Every row gives one point. To make a cloud, some directions were put in groups of two or more. Within a group, all points are equally far from the middle, so they leave a hole (a ring in 2 directions, a hollow ball in 3). The other directions are filled evenly. Then the cloud was stretched, turned, moved and blurred a little. Count the holes, and give their numbers of directions, smallest first.

Cloud, 13 rows:
[[ 0.50  0.00]
 [-0.29 -0.16]
 [-0.05 -0.01]
 [ 0.63 -0.14]
 [-0.17 -0.31]
 [ 0.04 -0.01]
 [-0.54 -0.01]
 [ 0.12 -0.52]
 [ 0.45 -0.19]
 [-0.01 -0.17]
 [ 0.67 -0.12]
 [ 0.44 -0.30]
 [ 0.22  0.25]]
Holes: 0

Cloud, 22 rows:
[[-0.05  0.20  0.14]
 [-0.17  0.48 -0.27]
 [-0.33 -0.23  0.18]
 [-0.51  0.05 -0.40]
 [ 0.23  0.22 -0.14]
 [-0.23  0.36 -0.48]
 [-0.06  0.44 -0.34]
 [-0.27 -0.44  0.15]
 [ 0.38 -0.40 -0.11]
 [ 0.22  0.02 -0.46]
 [ 0.14 -0.19 -0.54]
 [-0.51 -0.03  0.00]
 [-0.22 -0.62 -0.02]
 [-0.45 -0.25  0.05]
 [-0.15  0.16 -0.57]
 [ 0.34 -0.06 -0.28]
 [ 0.04 -0.25  0.25]
 [-0.49  0.31 -0.20]
 [ 0.06 -0.73 -0.06]
 [-0.55  0.17 -0.21]
 [-0.30 -0.57 -0.20]
 [ 0.14  0.34 -0.19]]
Holes: 1 (3)

Cloud (30 x 4):
[[ 0.90 -0.17  0.50 -0.21]
 [-0.81  0.18 -0.43 -0.09]
 [-0.30  0.09 -0.10  0.18]
 [-0.20 -0.10 -0.49 -0.16]
 [-0.04 -0.48  0.05  0.09]
 [ 0.02 -0.16 -0.05 -0.05]
 [ 0.31 -0.34  0.30 -0.18]
 [-0.73  0.26 -0.45 -0.05]
 [-0.58  0.14 -0.29 -0.10]
 [ 0.18  0.00 -0.38 -0.01]
 [-1.06  0.04 -0.02 -0.38]
 [ 0.64  0.03  0.25 -0.02]
 [ 0.68 -0.10  0.23  0.00]
 [-0.30  0.13  0.30 -0.22]
 [ 0.45 -0.45 -0.29 -0.07]
 [ 0.07  0.19 -0.12 -0.31]
 [-0.72  0.04 -0.47 -0.09]
 [-0.46  0.11  0.28 -0.11]
 [ 0.55 -0.28  0.06 -0.23]
 [-0.35 -0.16  0.43 -0.19]
 [ 0.27  0.11  0.35 -0.15]
 [-0.09  0.01 -0.44  0.00]
 [ 0.06 -0.35  0.46 -0.13]
 [-0.58  0.02  0.31  0.15]
 [-0.32 -0.13 -0.07 -0.47]
 [ 0.03 -0.01  0.00  0.15]
 [ 0.13 -0.18 -0.10  0.23]
 [ 0.18 -0.28 -0.11 -0.25]
 [ 0.27 -0.28 -0.34  0.21]
 [ 0.16  0.42  0.29  0.08]]
Holes: 0

Cloud:
[[ 0.29 -0.29 -0.19 -0.74 -0.23  0.32]
 [-0.40  0.07 -0.23  0.10 -0.01  0.51]
 [ 0.41  0.24  0.05 -0.39 -0.02  0.57]
 [-0.20  0.30 -0.18 -0.49 -0.48  0.04]
 [ 0.07 -0.15 -0.23 -0.36 -0.40  0.58]
 [-0.17 -0.14  0.41  0.19 -0.03 -0.29]
 [-0.34  0.25  0.30 -0.06  0.38  0.19]
 [-0.14  0.27 -0.02  0.51  0.17 -0.58]
 [-0.26  0.08  0.27  0.42 -0.07 -0.37]
 [ 0.10  0.73 -0.15  0.13 -0.05 -0.20]
 [ 0.04  0.36 -0.15  0.32  0.19 -0.67]
 [-0.45  0.30  0.36 -0.02 -0.27 -0.22]
 [ 0.27  0.46  0.35 -0.14  0.00 -0.47]
 [-0.60  0.33 -0.11  0.15 -0.29 -0.20]
 [ 0.67 -0.05 -0.22 -0.44 -0.29 -0.11]
 [ 0.36  0.32 -0.24 -0.25 -0.01  0.49]
 [ 0.26 -0.18  0.43 -0.24 -0.08  0.20]
 [-0.09  0.70  0.36  0.04  0.10 -0.16]
 [-0.66  0.38 -0.10  0.26 -0.16 -0.15]
 [ 0.02 -0.31 -0.57 -0.05 -0.16 -0.29]
 [-0.02  0.51  0.24 -0.19 -0.46  0.16]
 [-0.49  0.12  0.37  0.33 -0.08  0.06]
 [-0.19  0.38  0.00  0.56  0.06 -0.37]
 [-0.04  0.04 -0.32  0.12 -0.37  0.37]
 [-0.42  0.60  0.19 -0.12  0.17  0.05]
 [ 0.53 -0.25  0.00 -0.23 -0.26  0.12]
 [ 0.15 -0.06  0.22 -0.65 -0.14  0.60]
 [-0.57  0.17  0.05  0.18 -0.14  0.36]
 [-0.57 -0.02 -0.04 -0.02  0.32  0.00]
 [-0.24  0.08  0.08  0.00  0.45 -0.47]
 [-0.31  0.03 -0.53 -0.06 -0.31  0.23]
 [-0.16  0.26  0.20 -0.56  0.21 -0.02]
 [ 0.13 -0.15 -0.66  0.13 -0.19  0.02]
 [ 0.01  0.14 -0.05 -0.69  0.14 -0.05]
 [ 0.20  0.40  0.04 -0.46 -0.09  0.61]
 [ 0.07  0.65 -0.13  0.25  0.04 -0.43]
 [-0.31  0.55 -0.28 -0.25  0.06 -0.03]
 [-0.29  0.35  0.29  0.38  0.34 -0.39]
 [ 0.09  0.41 -0.26  0.34  0.11 -0.57]
 [-0.08  0.46  0.51 -0.23  0.18 -0.32]
 [-0.48  0.39  0.08  0.50  0.05 -0.47]
 [ 0.06 -0.19 -0.10  0.38  0.07  0.21]
 [-0.29  0.59 -0.29  0.06 -0.04  0.19]
 [ 0.02  0.20  0.32 -0.28 -0.16 -0.55]
 [ 0.32  0.17  0.17 -0.14 -0.27 -0.49]
 [-0.63  0.24 -0.03  0.27 -0.03 -0.50]
 [ 0.15  0.11 -0.17 -0.28 -0.36 -0.55]
 [-0.10  0.23  0.42 -0.07 -0.21 -0.45]
 [-0.02  0.41  0.10 -0.06 -0.45 -0.37]
 [ 0.17  0.31 -0.33 -0.53 -0.51 -0.13]
 [ 0.47  0.25 -0.37 -0.50 -0.49 -0.01]
 [ 0.35  0.03 -0.31 -0.20  0.27 -0.45]
 [-0.41  0.25 -0.45  0.10 -0.18  0.23]
 [ 0.28 -0.22 -0.05 -0.79 -0.11  0.35]
 [ 0.05  0.08  0.44 -0.48  0.11 -0.32]
 [-0.06  0.42  0.28  0.35  0.27 -0.25]]
Holes: 2 (2, 4)

Cloud (78 x 8):
[[-0.22  0.09 -0.02 -0.01 -0.15  0.16 -0.58 -0.20]
 [-0.08  0.08 -0.30 -0.13  0.42  0.15  0.42  0.21]
 [ 0.24 -0.05  0.55 -0.47  0.55 -0.39 -0.07  0.25]
 [ 0.15  0.57 -0.21  0.24  0.28  0.15  0.23 -0.36]
 [ 0.28  0.30  0.02  0.51 -0.36 -0.13 -0.04 -0.07]
 [-0.13  0.09 -0.30  0.15  0.37  0.20  0.33 -0.44]
 [ 0.01  0.23 -0.35  0.21 -0.14  0.73  0.27 -0.29]
 [-0.17  0.29 -0.85  0.16 -0.01  0.04 -0.22  0.29]
 [-0.02 -0.07 -0.53  0.06  0.33  0.43 -0.44  0.13]
 [ 0.38  0.04 -0.33 -0.01  0.34 -0.43 -0.32 -0.22]
 [ 0.25  0.25 -0.26 -0.48 -0.36 -0.27 -0.14 -0.16]
 [ 0.41 -0.34 -0.47  0.03  0.01  0.27 -0.02  0.12]
 [-0.49 -0.11 -0.06 -0.14  0.27  0.43  0.08  0.13]
 [-0.09  0.36  0.07 -0.11  0.01  0.66  0.18  0.23]
 [ 0.05  0.39 -0.58 -0.23 -0.67  0.42  0.16  0.05]
 [ 0.07 -0.09 -0.31  0.50 -0.14  0.46  0.36  0.02]
 [ 0.51  0.04  0.44 -0.25  0.11  0.21  0.32 -0.49]
 [ 0.42 -0.22  0.47 -0.06  0.05  0.36  0.07 -0.12]
 [ 0.52  0.27 -0.01  0.13  0.50 -0.24 -0.31 -0.13]
 [-0.23  0.15  0.08  0.27  0.13 -0.51  0.06  0.32]
 [ 0.00 -0.22 -0.32  0.10  0.25 -0.01 -0.19  0.47]
 [ 0.43  0.15  0.20  0.19  0.18  0.08 -0.11  0.53]
 [ 0.07  0.12 -0.62  0.33 -0.35  0.55 -0.11  0.19]
 [ 0.63  0.03 -0.37 -0.12 -0.37  0.13  0.08  0.19]
 [ 0.06 -0.11 -0.29 -0.78  0.53  0.16 -0.53  0.07]
 [ 0.21  0.37  0.09 -0.64  0.16 -0.15 -0.31 -0.20]
 [ 0.14  0.36  0.52  0.49  0.19  0.10  0.22 -0.06]
 [ 0.41  0.25  0.03 -0.42 -0.21 -0.07 -0.03  0.09]
 [-0.05  0.20 -0.88  0.16 -0.16  0.24  0.25  0.19]
 [ 0.04  0.22 -0.45  0.39 -0.08  0.43  0.26 -0.38]
 [ 0.41  0.41 -0.20  0.14 -0.37 -0.20 -0.45  0.24]
 [ 0.42  0.06 -0.09 -0.30  0.54  0.40  0.48  0.05]
 [-0.31 -0.14 -0.39  0.13  0.00  0.04 -0.05  0.47]
 [ 0.36 -0.03  0.20 -0.44 -0.12  0.11  0.02  0.27]
 [ 0.18 -0.07  0.09 -0.64  0.07  0.53 -0.24 -0.46]
 [ 0.24  0.11 -0.17 -0.48  0.58 -0.29 -0.09 -0.43]
 [ 0.05 -0.04 -0.22  0.46  0.01  0.51  0.33 -0.01]
 [ 0.44  0.30 -0.22  0.53 -0.17 -0.34 -0.05  0.20]
 [ 0.66 -0.05 -0.03  0.11  0.15 -0.07  0.14 -0.39]
 [ 0.59  0.09  0.27 -0.20 -0.05  0.01  0.12  0.32]
 [ 0.04 -0.22 -0.46 -0.68  0.45  0.41 -0.04 -0.20]
 [ 0.20  0.21 -0.48  0.03 -0.07  0.48  0.55  0.11]
 [ 0.33  0.25  0.06 -0.47 -0.07 -0.17 -0.43  0.13]
 [-0.45  0.07 -0.36 -0.22 -0.13  0.44 -0.72  0.19]
 [-0.02  0.42  0.34  0.12 -0.02  0.22  0.37 -0.31]
 [-0.47 -0.09 -0.94 -0.01 -0.42  0.32 -0.12  0.09]
 [-0.42 -0.16 -0.01  0.12 -0.20  0.26  0.14 -0.05]
 [-0.36  0.39 -0.45 -0.57 -0.01  0.35 -0.31  0.06]
 [ 0.38  0.16 -0.58  0.12  0.08 -0.39 -0.38  0.17]
 [-0.40  0.17 -0.08 -0.35  0.02  0.73 -0.07 -0.11]
 [ 0.61  0.05  0.26 -0.07  0.48  0.15  0.63 -0.54]
 [-0.08 -0.45  0.16 -0.03 -0.01  0.00 -0.13 -0.03]
 [ 0.19  0.17 -0.25 -0.59 -0.28 -0.03 -0.14  0.05]
 [-0.36  0.43 -0.45  0.07 -0.31 -0.30 -0.48 -0.06]
 [ 0.22  0.00 -0.51 -0.26  0.25  0.17  0.47  0.04]
 [ 0.60  0.37 -0.16 -0.35  0.15  0.16  0.02  0.00]
 [ 0.55 -0.02  0.06 -0.33  0.20  0.50  0.28  0.06]
 [ 0.41  0.16 -0.05  0.03  0.40 -0.25  0.76 -0.11]
 [-0.14 -0.01  0.16  0.29 -0.37  0.46  0.14  0.06]
 [-0.09  0.27 -0.72 -0.06 -0.11 -0.30  0.21 -0.27]
 [-0.42 -0.12 -0.36 -0.14 -0.30  0.34  0.28  0.15]
 [ 0.03  0.36 -0.01  0.18  0.65 -0.12  0.37 -0.18]
 [ 0.51  0.21 -0.01  0.50 -0.25 -0.33  0.10  0.42]
 [ 0.34  0.00  0.00 -0.11  0.38  0.63  0.65 -0.50]
 [ 0.03  0.22 -0.43 -0.36 -0.48  0.67  0.18 -0.08]
 [ 0.20  0.25  0.04 -0.07  0.69 -0.12  0.58  0.04]
 [ 0.35  0.03 -0.42  0.09  0.02 -0.07  0.74 -0.56]
 [ 0.03  0.31 -0.68  0.51 -0.21 -0.37  0.14  0.08]
 [-0.24  0.00 -0.16  0.26 -0.67  0.42  0.28 -0.11]
 [ 0.29 -0.11 -0.25 -0.29  0.05 -0.57 -0.07  0.04]
 [ 0.23 -0.52  0.05 -0.43  0.61  0.25  0.26 -0.31]
 [ 0.41  0.25  0.15 -0.18  0.27  0.42  0.59  0.16]
 [-0.04  0.20 -0.07 -0.16  0.16 -0.48 -0.71  0.19]
 [ 0.05 -0.10 -0.56  0.10 -0.02  0.27  0.67 -0.55]
 [ 0.58 -0.12 -0.35 -0.11 -0.08  0.20  0.65  0.10]
 [ 0.08 -0.02  0.08  0.39  0.56 -0.10  0.02 -0.14]
 [-0.38 -0.17 -0.41  0.10 -0.12  0.11 -0.01  0.41]
 [-0.27 -0.23 -0.61  0.25 -0.10  0.26  0.20  0.21]]
Holes: 3 (2, 2, 2)

Cloud:
[[-0.58  0.16 -0.27  0.00 -0.08  0.06  0.23  0.31 -0.05]
 [-0.35 -0.21 -0.30 -0.44 -0.29 -0.36  0.46 -0.19 -0.03]
 [-0.03  0.10  0.54 -0.08 -0.18 -0.28  0.77  0.01  0.30]
 [ 0.06 -0.31 -0.24 -0.26  0.43 -0.32 -0.39 -0.39 -0.10]
 [ 0.30  0.56  0.13  0.36  0.27 -0.27 -0.25  0.25 -0.14]
 [-0.02 -0.94  0.04 -0.02 -0.10  0.22  0.37 -0.37  0.41]
 [ 0.04 -0.10  0.06  0.64  0.48 -0.54  0.25  0.05  0.38]
 [-0.27  0.30  0.14  0.47  0.18 -0.16 -0.41  0.04 -0.48]
 [-0.04 -0.20  0.05 -0.71 -0.31  0.05  0.23  0.00 -0.18]
 [ 0.44 -0.07  0.41  0.18  0.34 -0.74  0.12 -0.06  0.11]
 [-0.22 -0.25 -0.25  0.12  0.26  0.23 -0.71  0.15  0.18]
 [-0.13 -0.46 -0.31 -0.15  0.26 -0.18  0.44  0.19  0.16]
 [ 0.09 -0.16  0.27 -0.13 -0.49  0.33  0.12  0.11 -0.01]
 [ 0.27  0.09 -0.15  0.06  0.71  0.12  0.10  0.13  0.17]
 [ 0.20  0.24  0.03  0.47  0.42 -0.31 -0.36  0.37 -0.06]
 [-0.20 -0.18 -0.03 -0.18 -0.39  0.47 -0.26 -0.48  0.02]
 [ 0.26 -0.09  0.24 -0.69 -0.30 -0.44 -0.22  0.12  0.17]
 [-0.12 -0.37  0.37  0.02  0.11  0.53  0.17  0.27 -0.35]
 [ 0.14 -0.32  0.26 -0.37 -0.30  0.04 -0.08  0.35 -0.42]
 [ 0.44 -0.32  0.40  0.15 -0.02 -0.49  0.38 -0.08  0.31]
 [ 0.35  0.25  0.32  0.23  0.33  0.47 -0.35  0.04  0.27]
 [-0.14 -0.29  0.58  0.13  0.03 -0.05  0.58  0.27  0.58]
 [-0.36 -0.66  0.28  0.07  0.28 -0.12  0.47  0.05  0.00]
 [-0.20 -0.59  0.34 -0.14 -0.26 -0.04  0.24 -0.50  0.47]
 [ 0.11 -0.04  0.19 -0.41 -0.38 -0.38  0.46  0.10  0.44]
 [ 0.16 -0.52 -0.06 -0.09 -0.26  0.26  0.36  0.33 -0.01]
 [-0.26 -0.27  0.01  0.39  0.33  0.15 -0.67 -0.32  0.19]
 [-0.07 -0.10  0.24 -0.12  0.17  0.02  0.62  0.41 -0.45]
 [ 0.22 -0.40  0.15 -0.18  0.02  0.10 -0.03  0.36  0.57]
 [-0.26 -0.20 -0.74  0.04 -0.07  0.16 -0.03 -0.12  0.44]
 [ 0.20  0.15  0.01  0.16  0.80 -0.19  0.18 -0.24  0.35]
 [-0.11 -0.40  0.25  0.35  0.30 -0.55  0.55  0.00  0.44]
 [-0.07 -0.29  0.09 -0.42 -0.61  0.13  0.08 -0.39  0.18]
 [ 0.22 -0.56 -0.22  0.09  0.38  0.42  0.43 -0.31 -0.09]
 [-0.26 -0.71  0.29 -0.60  0.09  0.36  0.10 -0.37 -0.09]
 [ 0.24 -0.45  0.05  0.62  0.38  0.41  0.08 -0.35  0.18]
 [-0.13 -0.12  0.01  0.22  0.34  0.22  0.61  0.03 -0.60]
 [-0.16  0.00  0.19  0.46  0.44  0.27 -0.22 -0.23 -0.36]
 [ 0.13 -0.27  0.05 -0.13  0.27  0.68 -0.18 -0.09 -0.48]
 [ 0.21 -0.27  0.32 -0.52  0.46  0.11  0.40 -0.01 -0.12]
 [ 0.17 -0.52 -0.01 -0.05 -0.35 -0.05 -0.08  0.02  0.69]
 [ 0.21 -0.36  0.25  0.55  0.19 -0.26  0.41  0.21 -0.31]
 [-0.38 -0.22  0.15  0.14  0.47 -0.32 -0.25  0.22  0.09]
 [-0.09 -0.22  0.62 -0.18 -0.21  0.24 -0.15  0.28 -0.15]
 [-0.07  0.13  0.19 -0.79 -0.16  0.01  0.13 -0.13 -0.43]
 [-0.57 -0.12  0.08 -0.21  0.02  0.04  0.49  0.16 -0.31]
 [-0.12 -0.34  0.45 -0.34  0.36  0.05  0.32  0.33  0.12]
 [ 0.29 -0.29 -0.11 -0.55  0.09 -0.44 -0.22 -0.45  0.32]
 [-0.09 -0.51 -0.28  0.39  0.57 -0.16  0.36 -0.08  0.14]
 [ 0.62 -0.44 -0.04 -0.20  0.07 -0.08 -0.20 -0.46  0.42]
 [ 0.35 -0.54  0.48  0.27  0.20 -0.16  0.17 -0.18  0.21]
 [ 0.14 -0.37  0.52 -0.51  0.27 -0.33  0.20 -0.40 -0.62]
 [ 0.30  0.27 -0.31  0.05  0.45 -0.33 -0.06  0.32 -0.15]
 [-0.06  0.02 -0.34  0.12  0.24 -0.37  0.37  0.41  0.57]
 [ 0.10 -0.13 -0.57  0.10  0.18  0.31 -0.45 -0.19  0.02]
 [ 0.02  0.56 -0.18 -0.22  0.06 -0.02 -0.10  0.13 -0.57]
 [-0.14 -0.29 -0.61  0.39 -0.09  0.17 -0.25 -0.32  0.35]
 [-0.55  0.01  0.50  0.15  0.15 -0.05  0.46 -0.20  0.19]
 [-0.30 -0.44 -0.08 -0.36 -0.31  0.08  0.26 -0.57  0.46]
 [ 0.26  0.58 -0.32  0.18  0.34 -0.24  0.42  0.11 -0.01]
 [ 0.11 -0.08  0.20 -0.18 -0.20  0.17 -0.27  0.13 -0.93]
 [ 0.42  0.22  0.06 -0.22 -0.12 -0.03  0.22  0.34 -0.51]
 [ 0.03 -0.23  0.45  0.00  0.38 -0.31  0.42  0.08 -0.74]
 [-0.24 -0.27  0.10 -0.26 -0.56  0.05 -0.43 -0.29 -0.01]
 [ 0.04 -0.26  0.08 -0.10  0.18  0.50  0.49  0.31 -0.21]
 [-0.07 -0.50  0.29 -0.24 -0.35 -0.04 -0.50 -0.32  0.46]
 [-0.22 -0.34  0.51 -0.10  0.44 -0.42  0.34  0.03  0.26]
 [ 0.66 -0.33 -0.13  0.11 -0.05 -0.01 -0.17 -0.30  0.11]
 [ 0.55  0.03  0.30  0.25  0.29 -0.32 -0.49 -0.25  0.23]
 [-0.48 -0.38 -0.02 -0.12 -0.23  0.58 -0.02 -0.14 -0.16]
 [ 0.18  0.32  0.19  0.12  0.43 -0.74 -0.21  0.07  0.28]
 [ 0.48  0.13 -0.13 -0.04  0.25 -0.47  0.63  0.34 -0.01]
 [ 0.12  0.17  0.27 -0.48 -0.56 -0.03  0.02 -0.01 -0.07]
 [ 0.30 -0.31  0.54  0.20  0.06  0.18  0.12 -0.34 -0.17]
 [-0.35 -0.07 -0.49  0.05 -0.38 -0.07  0.06  0.36  0.30]
 [-0.14  0.17  0.74 -0.11 -0.01  0.00  0.32 -0.12  0.27]
 [ 0.22  0.32 -0.36 -0.15 -0.02 -0.22 -0.56  0.06  0.23]
 [-0.22 -0.14  0.23  0.32  0.20 -0.77  0.08  0.06  0.18]
 [-0.27 -0.43 -0.18 -0.29 -0.03 -0.13  0.51  0.26 -0.04]
 [ 0.33 -0.35  0.28  0.41  0.19  0.57 -0.14 -0.07  0.02]
 [-0.39  0.23  0.32 -0.07  0.45  0.03  0.01 -0.51 -0.06]
 [ 0.09 -0.11 -0.23  0.04  0.56  0.13 -0.32 -0.35 -0.41]
 [ 0.34 -0.31  0.24 -0.64  0.04 -0.07  0.50 -0.34  0.09]
 [-0.16 -0.34  0.25  0.09 -0.23 -0.03 -0.29 -0.25  0.77]
 [-0.05  0.28  0.31  0.23 -0.25 -0.01 -0.26 -0.25  0.03]
 [-0.06  0.11  0.69 -0.01  0.63  0.24  0.09 -0.05 -0.43]
 [ 0.28  0.08  0.03  0.10  0.03 -0.18 -0.66 -0.07  0.61]
 [ 0.28 -0.72 -0.13  0.22  0.13  0.22 -0.20 -0.02  0.10]
 [-0.21  0.37 -0.08 -0.10  0.52  0.29 -0.03 -0.12  0.04]
 [-0.10  0.20 -0.01 -0.08  0.05  0.00  0.57  0.31 -0.72]
 [-0.11  0.34  0.26  0.39  0.12  0.28 -0.04  0.23 -0.10]
 [ 0.50 -0.19 -0.02 -0.33  0.27 -0.05  0.51 -0.01  0.32]
 [ 0.05  0.07  0.09  0.34  0.03 -0.65 -0.12  0.28  0.45]
 [-0.15 -0.20  0.17 -0.72 -0.05  0.32  0.25 -0.18 -0.17]
 [-0.02 -0.19 -0.45  0.20  0.21  0.23  0.01 -0.71  0.66]
 [ 0.25  0.23  0.13 -0.08  0.30  0.40  0.60  0.06  0.19]
 [ 0.27 -0.27  0.39 -0.06  0.58 -0.19  0.65 -0.27  0.07]
 [ 0.13 -0.16 -0.48  0.00  0.00 -0.15  0.22  0.28  0.70]
 [ 0.06 -0.19  0.53  0.00 -0.02 -0.62  0.76 -0.03  0.21]
 [ 0.52 -0.46  0.20 -0.25  0.30 -0.01  0.10 -0.63 -0.01]]
Holes: 2 (3, 4)
